Every row gives one point. The last column is the point's height on a tilted bowl or saddle (a function of degree 2), plus a little noise. Count its main directions that bend up, bend down and stay straight.

Points (10 x 3):
[[ 44   4 -26]
 [-10  -6 -10]
 [-40 -31 -29]
 [-11  -4 -11]
 [ 38  24 -35]
 [ 33  -6 -10]
 [-63 -50 -66]
 [-33 -37 -17]
 [ 15   8 -13]
 [ 49  43 -54]]
Directions: 1 up, 1 down, 0 straight

Points (15 x 4):
[[ -9  15 -12  24]
 [-26 -52 -45  66]
 [ 53 -48  11   2]
 [ 11 -10  16  13]
 [ 20 -37 -32  29]
 [ 19 -49   9  12]
 [ -6  59  22  46]
 [-35 -12   2  37]
 [ -7  19  -1  24]
 [-26  47 -53  39]
 [-21 -11  13  28]
 [ 14 -39  55  13]
 [ 24  13  61  31]
 [ 72 -17   5  12]
 [-34  43  25  48]]
Directions: 2 up, 0 down, 1 straight

Points:
[[ -3  42  33 -57  25]
 [-36  -5  47  10 -20]
 [ 35 -87 -14 -30 -38]
 [-24 -14 -18  -2 -47]
 [  5  27 -11 -54  -8]
 [ -5   5 -35 -21 -48]
 [-35  10  29  34 -22]
 [109 -15   1 -11  23]
 [  3 -52 -45 -42 -61]
 [ -1  24  38  25 -25]
 [-10 -19  -5  13 -36]
 [-22 -20 -13  11 -38]
 [ 40 -16 -26  15 -23]
 [ 23 -34   2  24 -23]
 [-65  10   9 -60 -32]
 [ -8   4 -11 -14 -47]
 [ 11 -10  -9  14 -34]
 [-28  40 -26 -26 -43]
 [ 23 -28 -27  50   9]
 [-24  -6 -62  25 -20]
 [-11 -35  76 -16  17]
 [ 68 -28  23 -22 -10]]
Directions: 2 up, 0 down, 2 straight

Points:
[[ 81 -33 -30  35 -76]
 [ 40  26 -36  33 -41]
 [-14  47 -10 -18 -40]
 [ 61  -1  28   3 -18]
 [ 38  32  12  64 -24]
 [ 70 -22  19  49 -25]
 [ 37  29   4  24 -12]
 [  2 -10 -54  28 -45]
 [-17 -12 -36   7 -22]
 [ 47 -39   7  -3  -9]
 [ 34 -28  10  13  11]
 [-31  15  48  12 -18]
 [ 12 -34  85  -2 -23]
 [  2 -29 -23 -17  -8]
 [-49 -16  -8  26 -31]
 [-34  47  18  17 -46]
 [  3 -11 -28 -11  -8]
 [-26   2  13  21   2]
 [ 29 -49 -17 -36 -32]
 [ 38  38  13   7 -23]
 [ 46  40  32 -23 -51]
 [ 19  20 -28 -17 -25]
 [-46 -10  70  35 -48]]
Directions: 0 up, 4 down, 0 straight

Points:
[[-34 -57  -4   6  24  28  34]
 [ 53  55 -74 -17 -15 -45  52]
 [  3 -11  98  16  45  12  77]
 [ 36  -3 -76 -12  19   9  29]
 [ 38   7  -8 -21  -1 -75  31]
 [  7  13  27   6 -16  25  11]
 [ 60  -8  79  -6 -49   1  78]
 [  9  23 -32 -45 -30 -21  15]
 [-41  14  22  -4  41 -64  25]
 [  4  41  38   0  44  40  43]
 [-23 101 -20 -53 -10 -19  49]
 [  9 -50 -29  22  31 -26   9]
 [ 13  42 -13  75  24 -56   6]
 [  6 -24 -72  23  11 -19  26]
 [ 24  -9 -40  20  24  41  31]
 [-25 -32 -22  31  64 -23  13]
 [ 15  -1  19  56 -20 -62  -2]
 [ -6 -35  36   8  80  40  66]
 [ -6  18   1 -16 -11 -22   3]
 [-21 -13 -17 -15  -9 -10   6]
 [-20  27 -23 -34  12 -38  20]
 [-16 -53  -5  38   0 -17   8]
 [ 39 -14  28  30  49 -23  24]
 [-41  16 -28 -16 -45 -22  20]
 [ 41  10 -37  28 -50 -38  25]
 [-42  17 -16 -49  40  17  39]
 [ 48  -2 -39 -32 -51 -33  35]
 [-13  -4  -9 -20 -25   7   8]
 [ -3  52 -15 -22 -33  41   4]
 [ 75 -20 -21  21  26  -9  40]
 [-36  -8  -1 -17 -45  25  25]
 [ 25   8   4 -14   3   9   8]
 [ 50 -37  67  10  -9 -32  54]
 [ 19 -23 -29  33  -5  20  21]
 [-24 -14 -43  17 -23  14  18]
 [ 32  24  26  18  -2 -29   8]
 [  6   7 -33   7  10 -20   2]
 [-48  -7   2 -23 -18  -5  21]]
Directions: 4 up, 0 down, 2 straight

Points, 76 rows:
[[-24  58 -39 -11 -39  15 -12  10   0]
 [  7 -12  23 -11  -5   4 -38  -5 -14]
 [ 31 -22 -26   4  45  58 -49  65  61]
 [ 26  -9  39 -37   8  33  37   6  39]
 [-26 -11  34   5 -82  25  14  21  15]
 [-62 -14 -21 -60  21 -49 -19  -3  32]
 [ 11 -69  79 -60  -9  65   7 -27  66]
 [-63  32 -39  38  -2 -31  10  31  21]
 [-51  -3  47  -1 -34 -21 -11 -37   9]
 [ 12  -7  -7  -4  29 -26  53  17  26]
 [-14  43 -23  -5  23  34  41  12  13]
 [-31 -16  31 -46 -31  -5 -13   7  16]
 [-10  29  12 -19  34  44   7  35  21]
 [-67 -60 -53 -16 -34 -59 -20  -5  78]
 [ 15  -1  56 -32 -15 -32 -42 -49 -10]
 [ 26  73 -28 -42  12  -7 -14  30  31]
 [  7   0  12   7   0  10  29 -10  -4]
 [-73 -12 -28   4  18  18   2  15  14]
 [-18  28 -26  11 -14 -66 -13   1  13]
 [ 74  40  37  73 -56 -20 -18  63  64]
 [ 30  40  35 -65  16  -5  37  37  64]
 [-23 -26  28  15 -19  -7  -3 -30  -8]
 [ 65  18 -21  13 -26  44  54   5  37]
 [ 36   5 -47  49  14 -28 -26 -10   3]
 [-39 -15 -26   9  -2  10 -13  13   4]
 [ -1  57   7 -35  -6 -22 -17 -18 -23]
 [ 31  23  59 -58 -49 -28 -89 -27 -17]
 [  3  -4  20  33 -44  11   5 -70  -5]
 [ -5  24 -22 -41  -3   1 -15 -27  -2]
 [ 14 -10  -3 -11   7 -48 -40  25  27]
 [ 35 -19  50 -48 -37 -21 -23   7  26]
 [-51 -70   9   4 -55 -50 -59  -3  50]
 [ 50  15 -44 -49 -64  32 -40 -21  27]
 [-50 -14 -46   7  31  19  16   0   8]
 [-44   9  74 -14   4 -51 -15  33  17]
 [ 18 -14 -17   9 -12   3 -17   2 -10]
 [-44 -20 -48  -1  14   2 -35  24  24]
 [-43   9  18  -6  46 -15 -38  25  -8]
 [  1 -28 -69  -6 -13  18 -62  -8  19]
 [-24  -8 -15  -9 -18  -6   0 -20  -3]
 [ 20 -57  21 -49  18 -19 -16 -23  24]
 [ 23  13  26  32  48   4  60  73  78]
 [ 27 -13  -7  26  29  11  13  40  19]
 [ -6 -12 -17   1  -8 -16 -22 -36  -9]
 [ 21  73  45 -21  31 -22  53  28  37]
 [ 73 -14  41  -7 -47  39  82 -19  50]
 [  0 -48 -17  15  33  15   9  45  17]
 [  7   9  23  24 -53   6  38  38  22]
 [  5 -41 -12  19 -14 -51   6 -36   4]
 [-34 -19   5  18 -28 -30  -3 -15   3]
 [ 40  30   1  49  30 -19 -38 -33 -23]
 [  2 -21 -59   2 -21 -39   7  31  42]
 [-17  39  -9 -16   2  56  39  45  40]
 [-37  42  50   7 -91 -33 -20 -19 -10]
 [-17  -4 -41 -15 -10  -8  20  21  18]
 [ 26  -5  -8  -3 -15   1  46 -34   4]
 [ 44   5  41  24  36  17   5  11   3]
 [ -3  -5 -10  21 -43 -12  51  14   9]
 [-23 -18   6 -58 -26  11   3   3  23]
 [-66 -49 -42 -31 -27 -20 -22  11  52]
 [ 25   8  24 -24 -30 -51 -26  47  48]
 [-16  14  13 -24   0  25 -22  32   9]
 [-36 -43   3  -1  -6 -27  55  13  26]
 [ 27  67  17 -70 -76  37 -20  37  44]
 [  9  14   6 -39 -13  63 -59  21  28]
 [ 10 -37  41 -72 -16  24  84 -74  91]
 [ 13 -25  -5  17  37 -42  12  -5   6]
 [ -3 -21  40 -22 -18 -59  43  25  50]
 [-37  38  32   6  20 -25 -10  32 -10]
 [-41  -9 -10  -9  35 -34 -11  57  40]
 [-29   2  -7 -46 -14 -18  39  37  31]
 [ 24 -29 -30   1 -18  33 -19  -9 -12]
 [ 76   7 -44 -41  17  10  50 -21  64]
 [  1 -25  22 -33 -30  42 -33 -13   4]
 [ 16  25 -19  10   4  -2  28 -20  -1]
 [ -9 -12 -23  14  56 -81 -47 -26  29]]
Directions: 5 up, 1 down, 2 straight

Points:
[[  19   29   18   18   26  -17  -68  -30   24]
 [  -5    5   17  -11  -14  -26   -5  -11  -18]
 [  53  -14  -15   15   39   34   -3   47   -1]
 [ -54   -8   -4    2  -30  -62   38    1  -17]
 [   7  -77  -17  -37   21   24   21   24   25]
 [  79   -1   -5   47  -32    5   -1   -9  -26]
 [  56    5   72   15  -41   -9   29  -17  -58]
 [   2  -47    3   15  -30  -40   52   15    9]
 [  19  -55   24  -31  -13  -30    4  -28    2]
 [  20  -59  -35   -5   21    3  -33   20    3]
 [   6   18   13   20   34   10  -14  -30   37]
 [  30   18   54  -14  -58  -41   -7  -46  -91]
 [  46   20  -13   59   15  -13   17   47   70]
 [  51  -64   13  -36   -9   56   41  -65   37]
 [  44   15   10  -51  -15  -23  -17   -4  -45]
 [ -10  -15    4   25  -30  -18   12  -23  -28]
 [ -28   30   41   37  -29   47   50  -44  -13]
 [  65   80   42  -16   18  -24  -38   -7   31]
 [  25  -46   -2  -26    6    3  -29   14  -23]
 [  25  -38  -30   21    7  -26   79   -7    6]
 [ -22  -57    6   47   24  -48  -26   42   48]
 [ -33    9   -5    8   -3   63  -25    8  -16]
 [  -7  -39  -40   41   13   15   56    2  -24]
 [  34  -28  -25   48   19   45  -28   38   -3]
 [  -6  -34    8   36   53   35  -52   36  -27]
 [ -37   31   25   54   16   20   42   37  -23]
 [  -4   11  -10   -6   68   44   33   15   20]
 [   3   13  -77   21   17   16   -5   55  -11]
 [ -33   51  -15    9   19  -12   -4   23    7]
 [  -4   48   44   -6   34  -28  -38  -29  -15]
 [  19    7  -36   15  -16    0   37   15  -17]
 [  53   26  -36    9  -36  -33  -56  -29  -58]
 [  27    1   29  -59   27   28    8   14   14]
 [  17  -24    4  -32   11  -75   25   33   71]
 [ -28  -17   41   34   35   44   12   17  -33]
 [ -28    8  -24  -16    4   40   -8   -5  -13]
 [  34   29   26  -50   -6  -19   -3   13   -3]
 [   8   -8   12  -10  -30  -55    6  -13  -26]
 [  18   47   32  -18  -70   25   36   25   -5]
 [ -39  -16  -16   18  -47    8   35    3  -62]
 [  -8  -46  -43  -72  -15   -9   -9  -38   -9]
 [  42   90    3  -15   67  -60   42  -29  -24]
 [   5   32   -1  -28    8   -3  -58   53  -30]
 [  20   32  -15   71  -24  -23   61   13  -34]
 [ -46  -34   26   20   29    3   36   10  -21]
 [ -15   22  -27  -35   77  -11   10   42  -13]
 [ -29   25    6  -31  -12   49    8  -39   34]
 [  -2   11  -20  -39   57 -105    3    4  -36]
 [   3  -35  -21   14   -9    8   12  -36   -5]
 [ -37   42   92  -46   -9   13   16  -18   22]
 [  -2   31  -38  -33  -49   19   11  -19  -45]
 [  13    4  -31  -15   21  -13  -31   10  -19]
 [   5  -30   -5   56  -67   33    0  -18  -83]
 [  64    6  -54   33   36    2  -41    0   22]
 [   5   66    6  -13  -24  -10   33    3   30]
 [ -40    6  -68  -33   23   13  -12  -28  -68]
 [ -49   32   37    2   38   44   -6  -12   20]
 [  37   17  -15   12   32  -10   91  -33  -11]
 [ -14    4  -46    5  -30   36  -54  -21  -23]
 [  22  -11  -35  -56    5   14  -10   24  -29]
 [ -14    9   14  -37   16   78    8   25    4]
 [  27   22   16  -36  -46   42   49   30   10]
 [  -9  -84   26   34   23    9   63   46  -25]
 [  32   11   27  -36   -8    1   39   40   39]
 [ -22    7   13   -9   -1  -62   -4   13   -6]
 [ -21   29   14   -1   23   -9   15  -26    2]
 [  11  -12   -6  -26   26  -29   36  -26   11]
 [   6  -20  -32  -42   11  -46   25  -44  -25]
 [ -26   24  -14   27  -43  -45  -37   -9  -24]]
Directions: 3 up, 4 down, 1 straight

Points, 62 rows:
[[ -49   11   -1   38   60   28    7  -18   34]
 [ -11  -52   27  -78   -2    5   39   -8   28]
 [ -17    9   -4  -13   19   19   21   22    8]
 [   2  -40    9   47   55  -95    0   15   69]
 [ -25   20   33   25   17  -61   15   -8   34]
 [   6  -67   42  -32   14    7   37   20   23]
 [  18  -26  -15  -30   -5   41   -7   -9   11]
 [  45   30   10    2   14  -20  -13    4   -1]
 [  -5  -19  -50   -1  -48  -31   58   31   31]
 [ -32  -35    4   58   45  -87    2   -3   71]
 [  -6  -27   -7  -25   17   35  -13  -26   13]
 [  -3  -20  -23  -24  -15   21   20  -31    3]
 [ -33    5   40   35  -11  -10    3   73   37]
 [  -6  -52   18   -1   26   52  -68  -17   52]
 [  -8  -27   85    3   10    5   31  -36   23]
 [ -21  -21    0  -21   22   71  -30   22   35]
 [  11    3  -32  -48   -3  -19   -6   28   13]
 [  10  -33   33   -4   36  -25  -42   20   33]
 [ -47  -25  -34  -27  -15   51  -18  -21   33]
 [  35   44  -72   46    0    0  -11  -49   22]
 [ -57   52   19   45   15  -41   37  -65   59]
 [ -18   79   35    4   -8  -63    2   45   38]
 [ -15  -70   -2    7   44    1  -38   41   42]
 [ -82  -38    0  -32   -9   26   33    6   25]
 [  19  -23   33   -7   70   19  -11  -41   32]
 [  30  -12  -33   15   -2   19   19  -34   -1]
 [ -20   65    4   53  -69  -23  -43   -1   32]
 [   9   -7  -16  -50    7    1   35    0   10]
 [ -43  -77   50    5   21 -105   31   66  104]
 [  28   29    8   80   18  -15  -36  -69   38]
 [ -17   10  -25   -6   29   16  -30  -18   21]
 [  23  -13  -25   -5   47    7   24   -1   10]
 [ -27  -14  -13   21   34   25   45   45   17]
 [ -17   -3  -15  -17    1   20   30   23    8]
 [ -40   10   -4  -27   -6  -22   28   30   17]
 [  19    5  -28  -33   11   40   47  -48   12]
 [  19   11   65   30  -61    9   -5   42   35]
 [  -3    6   -5   35   18    1  -24  -41   15]
 [ -24  -74   28  -37   29  -84   27  -18   64]
 [ -42  -18   -1  -39  -14    2   83   97   54]
 [ -51   16  -10  -72    9  -22  -15    9   44]
 [  33   -5   -3  -24   -1   12  -16  -21    1]
 [  35  -41    6   29   28   24   30  -16   10]
 [  11   23   23  -15  -29   -4  -22   15    7]
 [ -53    7   -9   13   40    8    8    0   20]
 [  27   46  -35  -33   35   -6  -27   34   16]
 [ -16  -46   12   17   15    7   45   49   21]
 [ -11   -4   34  -11   31   13   28  -24    9]
 [  32   64  -17   -4  -14  -53   33   40    7]
 [ -15   10   33   -4   14   21  -49   15   31]
 [  11    8  -33   28   20    4  -32   19   13]
 [  19  -33   -3   28  -78  -30  -31   15   23]
 [ -14   -3   39  -44   55   50  -11    0   36]
 [ -25 -103   15  -31  -15   25   12   -4   33]
 [ -29  -12   18    6  -25    8   23   -2    6]
 [  29    4   -2   57  -18   11  -47  -50   14]
 [ -14  -19  -78   11   31  -46   46   -3   41]
 [ -25   71  -13  -15  -54    2   25   33   32]
 [  43   18   16  -45   28  -14    8   -7   11]
 [  -2  -30   32    3    4    6  -27   15   19]
 [  31   55   16  -13   24  -13  -44   31   16]
 [  -1    9  -12   27  -30  -23  -23   34    9]]
Directions: 6 up, 0 down, 2 straight

Points (64 x 9):
[[ -12    6  -38   47   23   10   35   -4  -26]
 [ -27  -25    8  -14   26  -27  -33  -33  -20]
 [  44  -64  -32  -62   40  -47    5    5   14]
 [  37  -21    9    0  -81   80  -46  -17   52]
 [  69  -16   -8   42   61   -9   26   39   55]
 [   8   12   -6   20   30   10   13  -49   -2]
 [ -53   53  -13  -17  -37   21   41    1   24]
 [  32  -29   -8   -6  -11   28  -26   69   53]
 [  39   49   11  -56   40   18  -40  -19   31]
 [  44   36  -28   12   33  -23   22   84   72]
 [   8   25   23    6  -39    4   27   12    3]
 [ -20  -25   -9  -35  -32  -19   16  -48  -28]
 [  -8   -6   12   23  -20   16    3   -3   -6]
 [  29  -61   -6   -2   18   50   12   -1  -13]
 [   5  -19   28    7  -38   11  -28   37   16]
 [  -8   28   73  -25  112    9  -36   46   66]
 [ -37   10  -17   10   32   59  -26    0   -5]
 [  40  -36  -35  -32  -30   31   36    4  -13]
 [  21  -27   26   33   29  -13   18   20   12]
 [   1  -29   18  -26   16  -42  -21   31  -15]
 [ -23  -17   25   17   -2    9   44   18   -5]
 [ -87    4   27   27  -21  -51   19   18  -46]
 [  13   -3  -17   14  -23   20   75    4   -1]
 [ -40  -47   13   -7   80    0   37   -8   31]
 [  15  -49  -10  -25    6  -40   -6    0  -15]
 [ -11  -10   21    4   -2   16    4   -9   -8]
 [  54    2   16   -1  -43   30   82   -7   39]
 [  -7   34   21    4  -14  -26  -50  -40  -17]
 [ -12   59   23   27    0   19   26  -36    6]
 [  66  -48  -19  -27   25  -18  -10  -13   12]
 [  -8  -19    4   75  -12  111    8  -16   11]
 [   0  -14   -5  -36  -57   22  -23   -8  -30]
 [   9   49   36  -26   -9   12   72  -61   70]
 [ -17  -10   36  -62   -4   38  -32   27  -15]
 [ -43  -39  -12   -6  -29  -36  -18   16  -19]
 [  54    6   -4  -11   -6  -26   18   15   24]
 [  17   43  -12   -9   -2    9   -6  -31   12]
 [  36    2  -19   18  -12    8   29    7   10]
 [  -8  -14   16  -52   26    8   14   -5   -1]
 [ -40    3   51    5   50   -2  -21  -41    6]
 [  12   32   66   -7   10   79  -10   -1   95]
 [ -33   58  -85   15  -10    8  -74   88   90]
 [  48   46  -57   16   18  -24   -8    2   57]
 [ -44    5   25   26  -27  -65  -48   -6  -39]
 [  13  -13   14 -107  -25   52   26  -19  -20]
 [  24   37  -18  -12  -35  -27    6   -5    7]
 [  -1   -5   10  -45   22   36  -29  -10  -15]
 [ -20  -21  -40  -13   -7   33  -70   12  -14]
 [  -9   66  -29    1  -27   -3   27  -43   30]
 [ -30   52  -26   15   30  -32   39   34  -16]
 [  -2  -12   70    5   31   31   -7    7   53]
 [  18   25   -5   35  -38    3   29   19    4]
 [  22   -9   12  -29   21  -87  -44  -65   15]
 [  34  -45   33  -49   47  -43    5   47   51]
 [ -27   17    0  -11   25  -21    1    8  -23]
 [ -19  -23    0   30   57  -42   25   20   -6]
 [  37  -35   36   23   -2  -24  -14  -13   27]
 [ -37   -4   39  -21  -23   32   54   21   27]
 [  17    1   -1  -27   41  -20  -43   35    6]
 [  32   -7    0   25  -21  -19  -18  -34   12]
 [  -5   46   10  -17   38   40  -49   22    8]
 [ -43   25  -37   -6  -17  -18    7   22   -4]
 [  21  -80   17   26  -30  -59  -21  -11   24]
 [ -17  -25  -44  -22   36   -5  -42  -31  -21]]
Directions: 5 up, 2 down, 1 straight

Points:
[[-12  -3  -6  30  46  30  -8 -21 -11]
 [-14 -13 -83 -34  -5 -24  15 -22 -55]
 [ 35  10  13  31 -19 -16 -85  11  14]
 [-47 -45  95  42  22  -6 -11 -16  -1]
 [ -4  14 -25  -8   9  22  41  26  28]
 [-82 -25   3 -26 -13   7 -39 -25 -79]
 [-30 -20  44  -6  73  -7   8  26  15]
 [-10 -59   5 -16 -58  12  -2 -57 -13]
 [ -2  12  -7   7 -14  37  30 -22  11]
 [-21 -21 -31 -28  14 -21  39  -1 -19]
 [ 18  26  10   1 -50 -38  19  47  10]
 [ 58 -61 -45 -41  -1 -22   6  16  46]
 [  6 -35  18 -41 -23  66  65 -18  23]
 [ 39 -65 -56   4 -27   6   4  24  36]
 [  3  -1  46  32 -63 -46   5 -10   2]
 [  7  22  -4  -3  -1  72  -9  17  10]
 [ 54  16 -33  28 -38 -12 -43   9  14]
 [ -6  26 -58 -45  36  35  31  50  44]
 [ -9 -23  41 -33 -27 -17 -21   4 -16]
 [ 43  28  31  22  81  -3  13  24  60]
 [ 19  51  31 -44 -25 -70 -14  55 -19]
 [ 39  20  12 -20   6 -63  66  13  15]
 [ 51   3  20 -23 -12 -12  23  -4  29]
 [ 26  -6  10  -9 -10  31  35  41  39]
 [-26  20   3  35 -74  14 -19  -4  34]
 [ 30  -3 -23  30  -5  51  19 -12  16]
 [-18 -15 -13 -11  24   9 -26 -77 -81]
 [-31   8 -21  36  -6  -3  83  52  14]
 [  4  53  48  36  -3   2 -29 -27   3]
 [-21   4  38 -33 -40 -33   4 -12 -45]
 [-10  -2  30 115  29 -23 -31  61  16]
 [ 49  43 -30 -18 -29   3   0 -49 -21]
 [ 45 -59 -21   4 -36 -12 -24 -34  28]
 [-29  45 -18  23 -31 -43  -6  -2 -20]
 [ 73 -21 -37 -20  -7  -8  20  77  53]
 [-28 -54   0 -68  21  -7 -29  18 -13]
 [ 37 -24 -21 -18 -20  78 -37  34  -7]
 [ -3  -8   8  25  26   5 -25  46  24]
 [ 33  16 -42  13 -28  39  33 -24  13]
 [-40  22  50   4   2   1  18   7  -1]
 [-24   2  24 -18 -29 -36  16  27 -18]
 [ -4  34  -3 -47  48 -28  17  60  57]
 [-15   1  14 -30 -28   0 -12  18 -13]
 [  9 -21  -4 -12 -14 -22   8 -17  -8]
 [ 18 -35 -26 -13 -12 -25 -26  15  12]
 [ 47  14  26 -21 -13  54  41 -25  36]
 [ 24  11  48  31  26 -50  18 -19  -8]
 [ -4  83  37 -29   9 -30 -17   1  -7]
 [ 41 -10  69  18 -57  34 -16  48  45]
 [-26 -15  25 -14  38  24  10  -8   1]
 [ 38  14 -27   3  65  10 -12  18  37]
 [ 31  77  -2  20  65 -18  64 -14  53]
 [-44  15 -28  -1  10  -4  25  48  12]
 [-51 -33 -19  36  28 -10  -4  23  -7]
 [  7  42 -32 -34   9  22   6 -52 -39]
 [ 41   8 -20   4  56  25  18   2  31]
 [ -6 -17 -32 -37  32  17  58 -12   1]
 [-45 -11  14  68 -65  23  27 -21  72]
 [ -8  26 -30  17  13  51  42 -11  16]
 [-49  32  16  -1 -24  -6  11  -7 -16]
 [  4  47   4  20 -87  10  39 -30  41]
 [ 44 -33  13  30 -17  15  -7 -29  33]
 [-42 -26 -25  23  38  37  53  29  -2]
 [  3  88   8  15   8  -9  -9  36  34]
 [-59   0 -29  58 -23  34  37 -49   6]
 [ 86  42  -1 -20  58 -83  56 -20  79]
 [ 19  -8  16  45  23  20 -23   2  25]
 [  7  -4  22   0  67 -28  13  17  27]
 [ 40 -16 -48  11   7 -38 -18  -4   9]
 [-70 -30  -3 -15 -27  -3 -41 -24 -62]
 [ 18 -15   1 -28  -9  36  15  32  27]
 [-19  11 -11  22 -37 -44 -20  -9 -21]]
Directions: 2 up, 3 down, 3 straight
